Each row is a point. Two turns around zero, p and q, are shown by what they do to some points. Write where each new point lands after one turn and then the other. Backwards means that the second turn is done in reverse. Each puzzle has new turns, and all numbers are rounded.
In the rows, zero is written as 128.

Turn p:
[157 160] => [145 168]
[104 115] => [110 108]
[ 98 139] => [ 96 128]
[153  99] => [161 109]
Turn q:
[136 120] => [139 131]
[152  98] => [166 136]
[120 186] => [ 73 147]
[136 129] => [131 136]
[ 97 108] => [132  91]
Where do these land?
p, then q: [125 121] => [135 124]
q, then p backwards: [168 124] => [160 153]
p, then q: [ 79 161] => [89 84]
q, then p: [145  99] => [159 141]
q, then p: [123 135] => [120 124]

Turn p:
[120 177  99 130] => [163 158  96 115]
[167 110 162 125] => [ 82 129 154 112]
[115 146 129 140] => [144 146 129 136]
[116 125  90 154] => [172 113 132 119]
[148 110 160  77] => [ 65 118 112 134]
[103  98 129 143] => [140 104 149 152]
Turn q:
[119 133 125  97] => [140 135 146 104]
[139 147 109 153] => [133 147 119 159]
[147 119  81 162] => [159 122 114 179]
[147  78 146 158] => [108  74 112 149]
[138 155 133  94] => [125 151 164 114]
[115 154 122 116] => [135 156 132 116]
[ 92 110 180 115] => [ 95 110 112  75]
Where do these land?
p, then q: [100 138 154 164] => [ 83 146 122 149]
q, then p: [129 104 101 110] => [100 116 144 106]
q, then p: [109 140  96 140] => [136 139 121  90]
p, then q: [154 114 100 124] => [145 105 149 109]
q, then p: [147 144 189 102] => [119 139 114 196]

Turn p:
[139 115 104 161 147 133] => [121 149 115 107 109  98]
[123 167 144 115 119 148] => [118 107 158 125 119 159]
[144 128 198 138 114 162] => [139  70 104  96 119 166]
[ 76 124 129 114 125 145] => [109 154 123 134 144 171]
[139 124 107 132 106 142] => [110 124 119 146 106 120]
[151 127 114 129 134  37] => [195 144 148 156 145  75]
[122 110 101 107 150 130] => [103 147 127 132 154 110]
Turn q:
[123 118 131 164 132 153] => [118  97 118 157 125 135]
[132 130 122 115 135 187] => [ 99  97 165 128 107 136]
[131 110 115 122 106 144] => [120 139 150 150 118 134]
[126 175 155 116 126 148] => [ 84 118 120  93 124 113]
[157 166 104 123 132 168] => [110 105 149 115  82  98]
[103 139  94 119 128 120] => [141 130 151 130 148  97]
[117  96 172 122 150  47] => [174 163  80 103 175 169]
[125 120 146 144  97 120] => [112 149 107 149 133 134]
[139  98 112 126 147  65] => [195 155 113 125 139 137]
Where do these land?
p, then q: [107 152 124 132 171 157] => [ 96 130 148  89 154 134]
q, then p: [ 80 135 137  91  99 134] => [140 145 157  90 159 159]
p, then q backwards: [153  99 146 169 143 109] => [148 160 120 140 155  87]
q, then p: [139 123 126 176 109 117] => [132 155 124 136  88 105]
p, then q backwards: [117 170 155 109 150 158] => [115 116 147  85 154 163]
p, then q backwards: [172 110 105 134 118 115] => [131 161  98 161 121 128]
q, then p backwards: [142 125 121 146 132  87] => [124 101 136 152 121  99]
q, then p backwards: [114 109 110  66 103 148] => [ 99 183 102 110 157 123]
